Each row of a before or after table is a point. The points were changed in one or more steps. Then noise was added and the rows were shuffled. The steps act on columns, c1 being the first. What was done? A step turns or swaps two columns, mirrors them in a line or flattens them onto one, adds a multiple of one to another, or multiplies or shifts one. Angles are multiples of 10 degrees, from the lower column toward the higher: turns from -170 to 170, lines from 10 to 170 but not 90. Use the fewest steps. Two steps may share a column if one is a turn and the other turns, adds or multiplies; they go together, in the order done. Otherwise the lowest column goes first.
In the rows, 128 means zero.

Before (10 x 2):
[[116 129]
 [121 122]
 [141 206]
 [ 89 177]
 [185 145]
 [143 175]
 [ 95 180]
 [156 124]
 [114 211]
 [ 98 140]]
After, 10 rows:
[[ 83  90]
 [161 128]
 [140  49]
 [169  53]
 [127  80]
 [141 131]
 [178  89]
 [184  92]
 [ 98 123]
 [135 139]]
Steps: turn c1 and c2 by -160 degrees

Before, 14 rows:
[[150 149 125]
 [ 84 109 109]
 [ 65 152 169]
 [130  99 105]
 [193  77 140]
 [168  56  83]
 [ 81  87 162]
 [191 129 171]
 [127 155 188]
 [ 99 190 117]
 [129  79 187]
 [ 71 178 152]
 [128  97 132]
 [135 164 205]]
After (14 x 3):
[[131 106 103]
 [151 144 127]
 [130 106 133]
 [126  94 185]
 [168  80  81]
 [134 153 208]
 [ 79  99 163]
 [127 151 186]
 [ 69 166 151]
 [ 64 146 169]
 [193  93 139]
 [ 86 114 114]
 [191 128 171]
 [ 96 169 118]]
Steps: multiply c2 by 0.7

Before, 8 rows:
[[115 117 168 121  92 100]
 [190 139 117  77 126 129]
 [161 127 159 156 130 124]
 [111 175 123 119 124 111]
 [114 110 153 153 129  21]
 [115 122 112 135  44 168]
 [ 84   7 142 124  97 108]
 [145  80 130 151  78 161]]
After, 8 rows:
[[146  80  80 150 126 161]
 [ 87   6  97 123 112 109]
 [114 124  49 133 144 171]
 [162 129 129 160  96 126]
 [188 141 123  77 140 127]
 [113 116  93 120  91  99]
 [114 175 120 122 132 109]
 [111 110 131 153 103  23]]
Steps: turn c3 and c5 by -90 degrees

Before (8 x 8):
[[111 129 132 183 174  69  89 136]
 [126 115 116 181 110  84 148 123]
 [141  94 148 159 119 197 129  69]
 [118 147 137 144 159 104 130 122]
 [102 133  86 149 156 177  77 128]
 [134  68 136 139 132 185 130 108]
 [ 83 108 112 130 138 158  69 107]
 [ 81 145 138 191 112 152 164 151]]
After, 8 rows:
[[112 138  86 157 155 177  82 128]
 [ 91 162 138 184 111 152 174 151]
 [151  60 148 158 118 197 134  70]
 [129 166 137 144 159 104 133 121]
 [120 130 133 189 174  69  99 136]
 [136 102 116 177 110  83 157 123]
 [ 93  88 112 140 138 158  69 107]
 [145   7 136 138 131 184 132 108]]
Steps: shift c1 by 10; multiply c2 by 2; turn c4 and c7 by 10 degrees

Before:
[[106 111 235 134 159 223 149 105  85]
 [152 107 102 187 115 161 108 151 131]
 [104 113 108 156 148  99 136  93 148]
 [152 110 128 154  83  91 119 155 122]
 [156  35 172 164 212 153  96 193 134]
 [143 155 102 100  89 139 144 130 174]
 [175  79  91 135  98 118 140 105 142]
 [125  71 114 126  64 132  90 112 247]
 [104 146 139 141 115  80 108  61 112]
 [104  96 213 179 167 154 174 117 131]
 [ 88  56  70 142  99  72 105 145 141]]
After (11 x 9):
[[159 108 236 137 159 224 142 105 166]
 [103 113 127 151  84  92 122 157 137]
 [147 114 110 157 148  97 135  93 102]
 [ 80  78  90 135  97 118 138 104 122]
 [106 105 100 186 115 162 112 151 129]
 [153  95 214 178 162 154 162 119 120]
 [ 97  36 171 162 213 153 106 192 124]
 [165  55  71 141  99  70 112 144 108]
 [106 158 102  99  90 139 143 128  85]
 [109  72 112 129  65 131  99 113   8]
 [155 148 139 140 114  80 117  60 143]]
Steps: turn c1 and c9 by 170 degrees; multiply c7 by 0.7

Before:
[[151 128 114  91 107 135  92 127 158 130 120 136]
 [ 96  84 172  70 121 116 120 132 186 114 117 115]
 [131 105 201  84 112 159 148 171  71 144 164 173]
 [169 110  91 175 103 135 119 155  83 132  75  72]
 [107 120  72 115  85 119 225 160 135  66 103 143]
 [ 90 184 157 120 141 144 147  84 190  23  82  99]
 [135  96 106 187 107 162 105  79 126 160 140 135]
 [127 100 129 201  67 123  88 115 126 142 202 178]
 [130 151  91 149 124  98 164 132   7 113 102 144]
 [162 114 143 118  94 118 149 151  53 137  48 149]]
After:
[[113 160  91 150 123 102 146 111 224 131  53 143]
 [132 110  90 176 103 116 119 153 197 169 127  72]
 [137 126 143 119  93 107 126 140 238 161 122 151]
 [160  94 106 187 106 186 110 112 120 134 121 135]
 [143  90 129 201  67 131 105 115  73 127  79 178]
 [143 119 203  83 113 124 123 180 138 132  61 171]
 [130 112 114  90 105 134 119 133 115 151 155 136]
 [ 67 165  72 114  84 101 148 147 142 108 150 143]
 [ 22 179 158 118 142 169 158 105 122  88 203  99]
 [115  93 172  70 122 116 107 123 100  94 178 116]]
Steps: swap c1 and c10; flatten c2 and c7 onto the line at 30 degrees; turn c6 and c8 by 40 degrees; turn c9 and c11 by 130 degrees

Before, 14 rows:
[[130 141 107  74 176 117 155 119 215  96 159 135  88 145]
 [171 131 151 110 106 153 164 122 224  95 137 185  79 131]
 [101 142 145  71 108 139 146 130 249 116 180 159 137 111]
 [164 166 115 152 136 146 135 112 115  89 141 119 206 113]
 [171 154 112 179 110 162  48 128 109 137 147  82 165 144]
 [131 122  91 168  76 128 144 128  98 143 154 103 157 153]
 [187 100 102 128 118 133  92 116  85 118 199 112 171  99]
 [195 134 163 132 121 116 123 137  96 150 141  42 167 108]
 [135 126 130 119 115 195 107 122  62 124 135  91 157 123]
 [106 132 118 134 136 146 161 166 242  79 146 157  70  70]
 [152  98 108 148 119 142 104  79 134 149 103 102 166 101]
 [172 144 123 112 168 130 111 168 119 183 130 169 173 106]
 [149 126  91  66 114 131 129 188 226  76 100 171 130 113]
 [192 188  80  75 116 148 147 123 157 182 143 122 130  76]]
After:
[[169 132 150 161 100 132 104 120 221 108 137 184  79 151]
 [169 145 126 108 183 151 117 174 118 165 131 169 174 129]
 [102 145 145 131 115 143  66 132 249 108 179 156 136 137]
 [146 130  89 121  75 142  66 184 230 115 101 169 130 124]
 [192 187  77 136 179 184  78 122 149 117 142 124 130 133]
 [152 100 111 108 147 155 152  74 133 119 103 105 161 136]
 [191 135 165 122 146 146 135 137  96 123 145  44 164 114]
 [135 123 128 104 125 145 124 122  63 113 135  92 157 193]
 [163 166 114 142  92 146 155 112 115 138 140 118 203 137]
 [111 129 117 163  78 188 126 164 247 133 148 159  70 138]
 [174 156 112  59 132 116 192 128 109 109 148  80 171 167]
 [135 120  89 149 140 101 166 131  99  77 155 107 156 132]
 [131 141 111 149  95 109  69 115 220 178 158 135  90 120]
 [187 100 101  89 121 159 138 113  84 118 201 108 169 128]]
Steps: mirror c4 and c7 in the line at 40 degrees; swap c5 and c10; turn c6 and c14 by 80 degrees

Before:
[[180 132  88 174 172  90 208  75 129 157  75 154 125 153 107 163 170 138
   53 129]
 [114 139 114 160  99 107 112 149  91 145 125 129  88 165 161 100 109 126
  130 117]
 [120 117 106 104  88 106 150 155  95 131 144 107 118 138 148 103  88 125
  140 118]
 [117 147 137 153 123 140 123 118  88 125 154 103  96  80 136 131 102 146
  134 112]
 [122 112 113 151 101 128 119 138 134 148 142  83 151 142 147  79  95 136
  108 134]
 [ 96 119  79 135  91 100 118 174 152 133 140  79 112 125 136 144 120 154
  145 118]
 [172 171 175 125 142 193 118  89  72 170 111 139  89 112  81 129 125  74
  114  59]
 [ 88 166 134 130 100 141 165 187 163 158 124 101 152 158 150  88 139  87
  128 181]
 [157 232 174 115 132 107  71 109 105 112 133 125 107  73  91 144 138 140
  124  92]]
After (9 x 20):
[[113 141 115 160  98 107 115 149  93 143 125 128  12 216 161  99 109 130
  132 117]
 [172 170 175 127 141 192 120  91  71 169 114 135   9 166  81 130 123  74
  112  59]
 [120 118 107 102  89 105 149 154  94 130 143 109  99 189 146 104  87 125
  139 117]
 [121 111 115 152 101 127 118 136 133 149 141  85 196 191 145  74  96 134
  107 132]
 [ 96 119  79 137  89  99 119 175 151 133 139  75  77 173 138 143 120 153
  146 117]
 [121 144 133 151 120 139 120 118  90 124 157 102  31 132 134 131 102 147
  135 112]
 [183 132  87 173 171  91 210  77 131 160  75 154 119 203 107 163 171 138
   51 130]
 [ 87 165 135 131 101 139 167 188 162 155 125 102 199 211 150  90 139  85
  127 181]
 [156 233 170 116 133 105  72 108 107 111 132 126  66 125  93 143 139 139
  124  91]]
Steps: multiply c13 by 3; shift c14 by 50

Before, 11 rows:
[[116 124 115 102 154 115 118  80  97 180 124 138  98 170 167 139 155 151
  119 112 146 158 151 121]
 [176  77 146 162 105 148 114 130 159 154 174 126 146 117 109 149 128 101
  106 121 129 130 125 125]
 [155  88  92 132 122 130 124 122 153 118 154  92 116 115 112 133 128 120
  110 139 105 115 123 124]
 [144 157 109  84 158 119 146  98 113 144 140 127 109 169 129 107 150 100
  110 147 135 126 148 160]
 [119 117 110 120 155 109 147 108  92 122 133 135 113 160 131 140 155 106
  105 137 142 144 160 128]
 [138 153 120 113 151 119 151 105 114 116 118 156 122 159 159  96 139 139
  120 127 134 137 161 145]
 [160 101 143 127 113 151 116 168 162 154 168 117 134 121 133 158 138 132
   89 122 143 167 126  96]
 [167 100 128 141 100 128 118 134 135 135 155  93 141 113 103 133  97 120
  100 128 151 154 119 129]
 [125 154 113 123 135 129 133 116 103 164 108 137 109 167 132 134 170 128
  137 109 130 170 146 125]
 [157  94 124 126 127 149 140 147 124 122 165 103 116 137 121 145 101 108
  110 119 110 116 127 162]
 [156 114 139 103 140 135 157 100 139 113 148 124 123 120 110 134 118 105
  109 123 109 152 124 141]]
After:
[[117 124 116 115 105 114 104  80  97 181 125 138  97 249 166 138 155 152
  119 112 146 158  98 121]
 [175  76 145 163  92 148 139 130 141 127 175 127 147 156 108 150 129 101
  105 121 130 130 156 125]
 [157 115 139  90 148 135 134 100 135 128 148 124 123  98 110 134 117 105
  109 123 109 152 130 141]
 [155  88  92 134 133 130 127 122 142 118 153  92 116 100 112 133 128 119
  110 138 105 115 153 123]
 [158  94 124 119 132 149 136 146 128 124 165 103 117 129 121 145 101 108
  111 120 110 116 128 163]
 [138 153 119 101 152 119 137 106  92 138 117 156 121 141 159  96 139 139
  121 127 134 137 123 145]
 [119 116 109 110 150 108 137 108  86 145 133 134 114 151 131 140 156 106
  105 137 143 143 101 127]
 [160 101 143 134  98 152 119 168 141 133 168 116 135 159 133 158 139 131
   88 121 143 167 148  97]
 [167 100 128 144 105 128 129 134 139 111 156  93 141 124 103 133  97 120
  100 128 151 154 125 129]
 [125 154 113 121 105 129 129 116 102 157 108 138 109 220 131 133 170 128
  137 108 130 169  98 125]
 [144 156 109  82 136 119 114  98 104 161 139 127 109 193 129 107 150 100
  110 147 134 126 122 161]]
Steps: turn c4 and c7 by 40 degrees; add 1.5 times c10 to c14; turn c5 and c10 by 50 degrees; turn c9 and c23 by 70 degrees; add -0.3 times c22 to c23

Before, 13 rows:
[[124 140 182 166  54 162 120  80 174 182  89 151 125 183 165 125 149 132
  112 145 124 194  62  87  95 140 128 145 161 136 157  78 191 188 103 143
  173 126 166 145  76 110 167 104 245  92  77  69]
 [109  63 163 153  89 138 101 109  66  75 129 109 117  86 146 134 114 169
  196  69 202 141 121 151 129 168 100 121  79  86 166  94 199 172 181 121
  109 166  76 191 154 166 180 193 130 147 125 177]
 [183 151 159 127 151  98 101 144 143  66 163  66 126  78 140 186 146 127
  181  64  98 127  64 128  82 124 110 148 132  96 159 154 208 175 189 158
  169  84 100 110 168 139 144  90 130 133 135 123]
 [141  99 181  99  32 128 156  90  96  86 116 156 110 123 183 212 146 163
  121 153 175 136 157 166 148 178 166 122 107 166  99 164 101  99  88 102
   99 134 131 119  65 149 137  85 148 129 176 154]
 [ 85 107 144 132 124 141  72 191 157 155 163 128 196 101 140  94 158 139
  152  92  84 142  87 163 178 170 126 106 123  68  94  62 108 151 181 112
  168 165 131 122 113  70 179 150 137  63 112 137]
 [136  69  87 127  45 103 158  81  97 169 133 103 100  66 103 107 142 148
  187 163 168 193 115 160  76 140 153 142  74 159  82 100 113 196 135 171
  162 150  97 101 175 140  82 166 164 153  69  67]
 [131 105 140 119  50 157 118 128 118 174 179 159 151 185 114 121 190 113
  154 118 106  98  88 122 173 109 133  68 150 137 100 111  95 104 121 143
  137 163 107 122 119 173  79 126 138 159  90 148]
 [133 139 109 157 132 143  47 158  85 160 129 139 107 121 180 199 103 146
  124 127 123 161 106 159 174 173 131 155 105  56 188 145  90 109 203 136
  104 137 145 110 131 152 171  89 136  89 111 128]
 [167 144 150 107 119 167  81 160 148 109 170  89 145  89 151 171 202 170
  126  78 145 177  63 102 174 142 111 131 132 149 110 136 105 169  91 178
  187 100  50 171 182  62 135 116 174 128 179  81]
 [132 123  73 199  77 165 147 142 156 158 120 134 195  90 179 150  99 129
  107 177  90 114 153  62  88 189 204 127 170  64 160 132 209 173 151 208
  140 196  61  97 110 165 162 165 175 166 165 116]
 [180 152 153 194 131  68 132 179 146  81  80 163 204 152 112  96 112 146
   89  76 167 101 127 132 149 198 128 104  79  70 133 162 160 184 186 162
  182 135  63 178  67 142  97 147 169  86 111  60]
 [120 106 177 171  76  59 156 200  79  98 126  78 112 133 126 152 210 196
  111  85 171  93 109 173 148 130 101 125 175  71 140  70 179 148 117 165
  112 130 108  87 135  64 109 120 149 157  92  76]
 [ 94  46 168 102  90  73 161 199  88  82 140 136 110 160 112 109 106 160
  163  79 193  95 153  87  64 106 189 140 135 163  95 182 132 104  85 217
  196  90 166 205 156 179  77 118 245 142  87 109]]
After (13 x 48):
[[110  69 161 154  89 141 106 106  62  75 127 109 118  83 142 129 107 165
  196  67 198 147 125 150 134 165 101 117  80  87 163  95 196 170 182 122
  113 168  77 195 151 162 179 198 122 148 125 175]
 [138 103 176  94  31 127 163  84  94  86 117 161 110 123 180 217 147 163
  117 155 177 129 157 172 143 173 167 120 108 168  98 161 108  98  94 101
   98 131 135 117  65 149 133  84 152 127 177 157]
 [130 138 177 161  54 164 117  76 174 179  93 156 123 182 171 129 153 130
  108 143 130 190  64  89  95 141 125 140 155 136 153  76 191 181 102 141
  170 130 170 144  78 110 170 104 244  94  77  73]
 [ 90 111 152 135 126 144  73 190 155 150 161 130 194 101 142  93 158 141
  153  88  88 145  88 170 181 176 129 139 118  65  96  60 107 156 181 112
  154 165 132 123 104  69 175 150 137  62 109 139]
 [133  67  88 127  40 105 158  78  97 174 127 109  99  66  99 108 145 145
  190 162 171 187 115 161  72 141 158 129  68 160  71  98 106 199 135 167
  167 151  93 100 174 143  84 163 160 149  65  71]
 [176 150 150 193 135  66 125 178 151  80  82 160 209 143 111  97 114 144
   85  77 167 102 131 129 147 196 131 141  72  68 133 170 163 183 187 159
  182 134  63 171  64 146 100 148 173  89 118  64]
 [129 138 107 158 127 143  45 158  89 159 126 141 105 121 184 206 103 141
  118 131 127 162 105 160 172 172 130 139 110  61 183 144  88 115 199 135
  106 136 146 109 126 149 175  91 139  81 112 126]
 [121 106 176 178  75  55 155 200  84 102 125  73 115 130 124 150 216 189
  113  92 174  94 105 176 153 127 104 120 179  70 139  76 179 146 117 165
  113 132 112  83 136  65 109 117 149 157  90  77]
 [133 118  72 198  83 155 152 138 153 159 119 134 203  84 188 154 102 136
  111 174  85 116 155  68  87 191 203 160 175  66 162 131 216 175 148 206
  142 198  62  94 108 174 161 164 170 162 171 116]
 [132 106 141 120  50 154 118 132 117 175 179 160 152 184 116 118 192 115
  155 121 110  94  86 121 176 110 134  83 149 137  99 108  99 108 122 142
  140 162 106 122 119 175  79 130 137 164  89 145]
 [181 153 158 128 154 102 104 141 139  67 166  64 128  77 143 188 143 129
  185  62  98 125  63 130  78 125 109 143 138  91 163 153 210 179 187 161
  179  83 100 109 167 142 146  90 127 133 137 124]
 [ 99  48 172 104  90  71 164 199  83  78 128 139 105 154 108 113 104 158
  161  82 187  98 158  86  65 106 187 128 139 165  94 179 135 101  83 216
  187  91 160 213 162 180  82 112 242 146  79 107]
 [167 146 152 106 118 168  80 161 151 114 171  89 145  91 147 178 205 168
  131  78 144 176  62 100 178 138 117 138 127 153 110 134 108 169  92 176
  186 108  48 168 182  68 137 121 177 133 178  79]]
Steps: add 0.5 times c13 to c28
